Rows are points. A path goes straight from each point to the next, and from the last back to the first. The post is the endless flat space through its rows: a point in 2 columns, a line in 3, a plane in 4, and so on, so that a path can go around it. Count how often the path circles the post. Going back the other way cancels.

Post:
[[-11  -1]]
Path, 16 rows:
[[-28   7]
 [-24  31]
 [  4  15]
 [ -4  30]
 [-63  47]
 [-36  -6]
 [ -8 -27]
 [ 40 -34]
 [ 13   4]
 [ 36   6]
 [ 18 -27]
 [-21 -63]
 [  9 -22]
 [ 11 -16]
 [  9 -53]
 [-24 -14]]
Times around: 0

Post (7 x 8):
[[ 13  17 -21  40 -39 -70   6 -40]
 [ 16   4  14   8 -26  -8 -26  27]
 [ 32   5 -22 -62   7  43 -48  46]
 [ -6  -7  32 -17  -3  -7  24 -11]
 [ -5   4  16   3  38 -46 -63  -5]
 [-10  29  36  23  -1 -33 -56 -39]
 [-10   3 -53  22  13  -2  43   8]]
Path:
[[  5  39   2 -25  15 -47  -1   9]
 [ 15   0  51  23  -6 -13  -1  18]
 [  8  -2  28  51   5 -36  -5  -4]
 [  3  -6  17 -11  50 -41 -13 -19]
 [ 21  -5  47  35  -1  16 -10 -14]
 [ 43   2 -29  39   1 -21   9 -37]
 [ -8  -5 -20  10  53 -12  15  15]
 [ 32  13  -7 -13 -10 -16  55  22]
 [ 52  14   1 -13  10  -9 -27 -27]
 [ 51  25 -42   2   9  10 -36  24]
 [ 29  17  15  56 -40 -21 -47 -28]
 [-14  -3 -25  26 -42 -22 -20 -60]
 [ -6   2  -3 -40 -17 -26 -73  20]
 [  5  38  28   6 -41 -39 -33 -31]
 [ 22  31 -12  -6  -4 -11   7 -14]
 [ 21 -17   3   6  40 -24  -6  11]
 [ 11 -18  11  28  -6 -51 -39 -74]
 [  5 -24 -13 -15 -45  -3  -3  13]
 [-37 -13   7   5  21 -59 -34  51]]
Times around: 2

Post (13 x 14):
[[  23  -33   22   34   17   36  -42   15   -1   38   11   39   -8   46]
 [  33  -29  -26    2   37    3  -31  -33  -18   15  -17   46    0    2]
 [ -16   50   41    3   30   -9   24  -12    5   13  -29  -28    0  -22]
 [  -8   51   12  -30   16  -31    4    0  -26    6    5  -70   13    2]
 [ -52   40  -11   -8   -9   -2   -7   33  -31  -42  -28  -32   -5  -20]
 [ -20   54   -8   21   17  -52   13   19    7  -22   20  -42   41  -10]
 [  22  -66   16   20   -4   -1  -16   -7  -29   22    1   40  -10  -11]
 [ -17  -19   -2   12  -28   24   17  -41   41   -9   34   -4 -102    9]
 [ -20  -46   21   -6  -32   51   -3  -44   16  -36    5   32  -28   13]
 [  13   53    1    3   18  -34   37   40  -34  -41  -10   -5    0   11]
 [ -15  -47   -9   14  -13   25  -13  -50  -40   53   27   75  -16   33]
 [  -1  -50   -6   17   -3   10   12   -9    4   37  -29   -3  -10   51]
 [  24   46  -12    8    6   18   36    9   -9    7    7  -46   18  -23]]
Path (18 x 14):
[[-32  32  13  13  50  -7  -6  -7  21  14  21  10 -48  18]
 [-56  21 -28  30 -13 -15  36  33   8 -21  36 -15  11  23]
 [  9 -14 -23   7  19 -43  18  19  -1  13 -17 -14  40 -23]
 [ 10   4  17   2 -19  -1 -65  28 -29 -18  -6  65  20  10]
 [ 19  22  19  15   5 -23   7  17   0 -40 -79 -43 -26 -48]
 [-15  15   6  29  -1  -4  34 -62  -7   2  33  31 -39  19]
 [ -6 -19  14  34  42  -9   3 -34  13  37  33 -13 -23   0]
 [-15   3 -56   2  44 -28   0   3 -16  10   0 -24  33  16]
 [  6  40   6 -10  26  38 -32  -3 -52 -24   1 -10 -36 -79]
 [-43  30 -87  29 -18  14 -27 -21 -59  12  25   3 -37  -3]
 [ 14  15  12  -9  20   4   6 -20   9   8 -81  13 -21  25]
 [ 12 -37  40 -21 -25  16  22  -7  33  11 -30   8   6  -2]
 [-31  23 -40 -28   9  -8  45  13 -19 -33 -12   2   9  18]
 [ 19 -23 -17  13  34  -4  14 -22   1  47 -10 -12 -19  20]
 [-20 -18 -33  12 -22  32  22  31 -32  -8 -64 -52 -19   2]
 [ 26  -7  30   6  -1  41 -20 -34 -12  -8 -42  16 -31 -28]
 [  1 -31   8   2 -47  -9   9 -13  19 -34 -39  39 -20  24]
 [ -2   1  14 -56 -11 -11  -3  50  11 -43 -53 -38 -32  -4]]
Times around: 1

Post (17 x 18):
[[  25   49  -31    3   -8   21   11    6  -26  -58  -71   29   64  -16
    34   15   19   44]
 [  18    3  -44   20   13   24    4    2   -6  -41 -102   20   39    9
    43   -4   25   15]
 [  15   35   13   59    9   28  -18   19   35    3   14    4   13   20
    17  -12   27   16]
 [   3   11   -3   31   19   15   17   22   33  -42   24  -43  -12   46
     5   -5    3   11]
 [  -8    5   14   59   -1   17   -4  -16  -10  -21   31  -24  -42   27
    31  -20   11   36]
 [   8   14   43  -24   21   -2    6   38  -46   -2   -6    9   25   28
   -30   11  -19  -38]
 [   2   18   -6   38   53   43  -21  -12    8   -7   40  -41  -10    8
     1   -1   34   28]
 [  -2    4    2   15  -19   -8    2   34  -38   30  -23    4   45   11
   -61   42  -49  -30]
 [  35   40  -40  -14  -28  -15  -14   -4   -5    3  -66  -19   27   30
    23    3   37   32]
 [ -11   25  -45   -9   10    6   23    8   -4    5  -53   24   38    9
    -3  -34   -3   35]
 [   1  -11   36  -28    6  -12   -4   16    4   19    9   -9   40   -7
   -29   17  -75  -27]
 [  23   -9    8  -17  -22   41   19   43  -15    0  -14   11    1   -4
   -42   17  -35  -28]
 [   5    7   11   53    2   20  -20   -8   46  -35   16  -36    5   -2
   -23  -60   38   17]
 [   6   -6  -29  -22   -9  -15   -3   24    0    0   14   19   32    8
   -16    8  -11  -36]
 [  24   -2    6  -12   -3   14  -27    6   -8  -12   -6   21   35   44
   -39   12  -46   -3]
 [  22   33  -31   11   23  -35  -31   15    7  -30  -83   27   15   -5
    16   12   24   66]
 [ -18   23   18   50   23   22   18  -53   62  -33   13    4  -18   -4
   -29   -8   24   21]]
Path, 23 rows:
[[  3  28 -11  10  -4 -31 -46   0   6 -48 -18 -16  11 -18 -25  -7  -7  14]
 [ 15  48 -37 -32   3   5  19 -27  29 -44 -24  20  69  20 -35  -5 -47  19]
 [  0  36 -55  54 -34  21  24   0   8  47  17 -54  13  26 -65 -12   4  38]
 [ -4 -48   1  32 -34  11  39  14  -7 -25   7  13 -24  23  11 -53 -13  41]
 [ 27  12 -44  73   8   2   1   9  43  -6 -12 -32  40  15 -11 -32  54  -1]
 [ 41  33  15  -8  55 -13 -14  15 -55   6 -30   1  16  27  17  -1  21  -7]
 [  4  -8  15  37  20 -24  -9  25 -29  45  30  30  18 -18 -35  10 -25  12]
 [-13  21   2  37  22  41  31  14  13 -29  -7  26  51 -21   7  -7  20   6]
 [-35  26 -41  39 -26  45  21   2 -23 -24 -23  24  13  20  28  40   3  48]
 [ 30  42   3 -17 -11 -16 -39  33   7   9  -3 -18  10  41 -33   3   2  -6]
 [ 28   4 -17  31   7  -9 -20  24  31 -14 -63  26  18 -30 -44 -26 -39  -2]
 [ 40  45  41  19 -15  23  36  25  -2 -35  -8   3  13  19 -17 -18   5 -10]
 [ -4  34 -96 -24  26  22  32   5  -7  -2 -37  13  30  32  -3 -17   8   8]
 [ 47  11   4  47  33   3   1   0  17 -35 -16   0   3  17  44  22  -9  35]
 [ -3   7 -32   0  16   5  36  10 -12 -10 -15  -3  39  32   0  19   6  42]
 [  3 -20  40 -10  21  51   6  34 -21 -59  -8  54  -5  -3  59  -1 -40  13]
 [-16 -34  -8 -56  41  14  17  19  -2 -31 -22 -46 -42  51  12 -64  -9 -31]
 [  5  77 -56  45  -1   6   7  39  11   2 -21  29  68 -20   5   1  39  17]
 [  8  -1 -46 -11  26  53   7 -22  71 -16 -24 -11  -9   2   4 -32  -2  20]
 [ -1  16  -3  83  -8  -5 -19  -8   9  42 -16  -1  24   2 -56  -4 -13 -14]
 [ 58  38 -10  38  17 -16 -23  59 -34  22 -18  26  33  12  18  53  -3  32]
 [ -8 -15 -34   8  49  35  27  28 -14 -13 -38 -25 -27  21  -1  -7  18  32]
 [  5 -22  24  35 -57  34 -15  12  10 -25 -37   3 -11 -31   6  37 -15  -6]]
Times around: 3
